Every row gives one point. Examples show where two turns around zero, p and q, send a point. Where does a point land after both, in the order given? Backwards means that the second turn is done in reverse. Each puzzle has new turns, and all numbers are rounded.

Turn p:
[-21 -28 20] -> [17 -36 -5]
[0 25 -20] -> [-24 18 12]
[46 17 13] -> [24 44 -3]
[-5 -17 -31] -> [-26 -8 -23]
[-38 38 36] -> [11 -16 62]
[18 -35 -18] -> [-2 -2 -43]
Turn q:
[9 16 -2] -> [16 -8 -5]
[-37 35 16] -> [35 38 13]
[5 -24 33] -> [-19 -8 36]
[22 -28 -47] -> [-33 -22 -44]
Where do these land?
q, then p: [9 12 -39] -> [-33 9 -24]
q, then p: [31 -15 2] -> [5 -29 -19]
q, then p backwards: [-17 -48 21] -> [-19 40 -33]
p, then q: [-28 13 -24] -> [-11 33 18]
p, then q backwards: [37 -3 20] -> [-22 35 -9]
q, then p backwards: [-33 41 20] -> [35 23 37]

Turn p:
[26 15 -13 -25] -> [-16 16 -21 27]
[-4 -17 -5 39] -> [5 -10 41 -6]
[-13 -6 -10 -7] -> [10 -14 -6 5]
[-17 5 -11 25] -> [-7 -25 19 -6]
[9 27 23 -42] -> [-13 22 -49 -8]
[-2 -26 15 11] -> [23 9 17 -12]
Turn q:
[24 3 -6 6] -> [7 2 24 -4]
[2 -24 -18 12] -> [18 13 4 23]
[7 -7 25 15] -> [-14 -19 12 15]
[-15 -1 6 -20] -> [2 -9 -23 -8]
[-48 6 -20 -17] -> [-2 24 -49 -7]
[34 28 32 23] -> [-32 -19 44 -11]
[-4 -5 -20 -20] -> [22 9 -14 -9]
Where do these land?
p, then q: [-18 -40 -23 -16] -> [16 -7 46 17]
p, then q: [9 38 -5 12] -> [-13 10 -36 11]
p, then q: [-15 14 14 2] -> [16 -2 -18 -6]
q, then p backwards: [28 18 19 -6] -> [-20 4 3 33]
q, then p: [-4 -30 -5 9] -> [-13 4 29 1]

Turn p:
[0 20 12 16 10 0] -> [-5 -3 0 25 -9 -12]
[-23 -29 2 -13 9 -16] -> [14 -7 19 -22 -20 21]
[10 17 28 -16 -14 22] -> [25 18 -29 14 3 -12]
[1 -26 -20 -19 18 -11] -> [5 -26 10 -31 2 10]
[10 21 0 -17 -21 -2] -> [12 18 -2 -1 19 -21]
[10 -25 -8 1 -2 -15] -> [-12 -4 2 -28 -7 2]
[-8 21 -14 48 0 22] -> [-38 3 -1 42 11 12]
Turn q:
[-34 -46 11 -5 -2 -4] -> [7 -16 -2 28 -47 -9]
[-20 13 -18 10 13 -23] -> [-5 5 29 14 2 24]
[19 9 -9 -19 -2 -18] -> [5 22 11 -25 -1 2]
[15 12 1 8 -21 14] -> [-10 12 -19 -3 19 -11]
[-10 6 44 10 11 -14] -> [-1 -17 -24 -2 -13 38]
[16 -6 -14 12 3 19] -> [13 -3 -1 6 21 -19]
[14 12 -15 -16 -1 28] -> [-9 -5 6 -19 19 -27]
Where do these land?
p, then q: [13 -10 21 2 9 9] -> [-2 21 8 9 1 -17]
q, then p backwards: [1 35 -9 -12 4 23] -> [17 -3 -39 4 -3 -12]
q, then p: [-37 -23 17 0 -23 -21] -> [-25 44 4 12 15 16]
q, then p: [7 -5 29 -25 -26 -9] -> [10 20 17 -10 38 1]
p, then q: [3 7 -26 -2 25 -1] -> [23 -18 -3 10 -20 0]
q, then p: [17 -6 -25 4 5 18] -> [-2 -18 7 -6 -20 -23]
p, then q: [-3 3 -8 32 6 -19] -> [-19 -8 -12 20 -19 13]

Turn p:
[41 -12 -27 9 -28 -2 0 -10] -> [-11 21 29 4 -25 -35 -2 15]
[20 41 13 -18 5 -23 -25 -28] -> [17 -23 5 46 0 1 29 28]
[18 9 7 33 12 -25 -16 28] -> [-20 11 20 19 -18 41 0 4]
[4 -7 23 -20 35 14 -16 -16] -> [36 8 -5 14 20 7 22 -20]
[-17 -16 -8 21 -7 38 -4 21] -> [-10 29 -10 -43 4 9 0 -1]
[-27 11 -3 -27 25 -20 38 9] -> [-5 -29 -23 17 29 2 -36 -18]
[8 -12 -29 30 -28 6 -7 -26] -> [-13 19 -5 -12 -41 -29 10 12]
[-3 23 -6 -16 36 11 1 -15] -> [17 8 -28 28 24 0 2 3]
[-12 -8 -30 0 -8 -28 4 2] -> [-36 -11 -5 8 -9 -16 -6 -10]
[-8 -6 32 1 -23 32 -21 35] -> [6 3 22 -48 18 28 17 10]
[-24 -23 26 -13 -18 -3 46 0] -> [17 -35 1 -32 0 -9 -36 -23]
Turn q:
[-11 6 -2 -18 -34 -22 21 -1] -> [-9 32 10 -10 13 -7 -32 -7]
[26 9 -19 13 -39 -26 31 15] -> [28 35 25 0 -6 -24 -21 -31]
[17 11 25 3 -22 3 -6 -8] -> [-5 -2 32 16 11 -12 -1 8]
[19 6 5 -34 -23 8 13 3] -> [-25 21 4 21 2 -26 -10 -6]
[-32 -31 34 26 22 11 -15 -28] -> [-2 -59 -4 -24 20 14 -2 26]
[-29 -27 -10 33 7 34 -16 -33] -> [22 -44 -27 -6 42 13 9 5]
[-34 -48 24 27 23 36 -18 3] -> [-10 -63 -19 -35 22 1 28 2]
[10 8 -28 1 15 -7 -11 20] -> [15 19 -12 1 -21 7 22 -5]
[4 31 -1 -5 9 3 25 8] -> [-10 8 7 18 -18 17 -11 -23]
[25 2 -10 -24 29 -18 -1 -2] -> [0 11 -16 14 -39 -4 -3 19]
[6 31 -19 -21 12 -21 -22 23] -> [-4 42 -1 6 -26 20 21 10]
Where do these land?
p, then q: [-4 4 -2 29 -6 4 -11 -1] -> [-11 17 1 4 16 -1 0 -20]
p, then q: [21 -1 -12 23 -5 -4 -8 -1] -> [-6 11 25 -3 15 8 0 -12]
q, then p: [-3 -15 25 -19 -16 -29 47 2] -> [-10 -36 4 4 7 5 55 -3]
p, then q backwards: [38 1 10 17 -13 32 -15 -23] -> [28 4 -15 8 -5 -40 -30 11]
q, then p: [-13 -44 29 6 -3 0 31 4] -> [-8 -24 9 7 10 -20 31 -42]
q, then p: [-27 20 18 -2 43 -15 3 11] -> [7 2 -4 -52 22 -17 9 9]
p, then q: [-14 11 -32 -42 28 -11 15 32] -> [18 -30 -27 -19 -14 46 14 21]
q, then p: [13 14 -9 -2 -40 26 -16 4] -> [15 -1 -22 29 -17 26 -22 -1]
q, then p: [10 6 -26 15 -25 26 -15 -40] -> [2 44 0 33 -19 23 -14 -8]
p, then q: [-21 4 -1 -24 36 -29 -31 13] -> [19 -47 -26 -1 5 19 -19 -17]
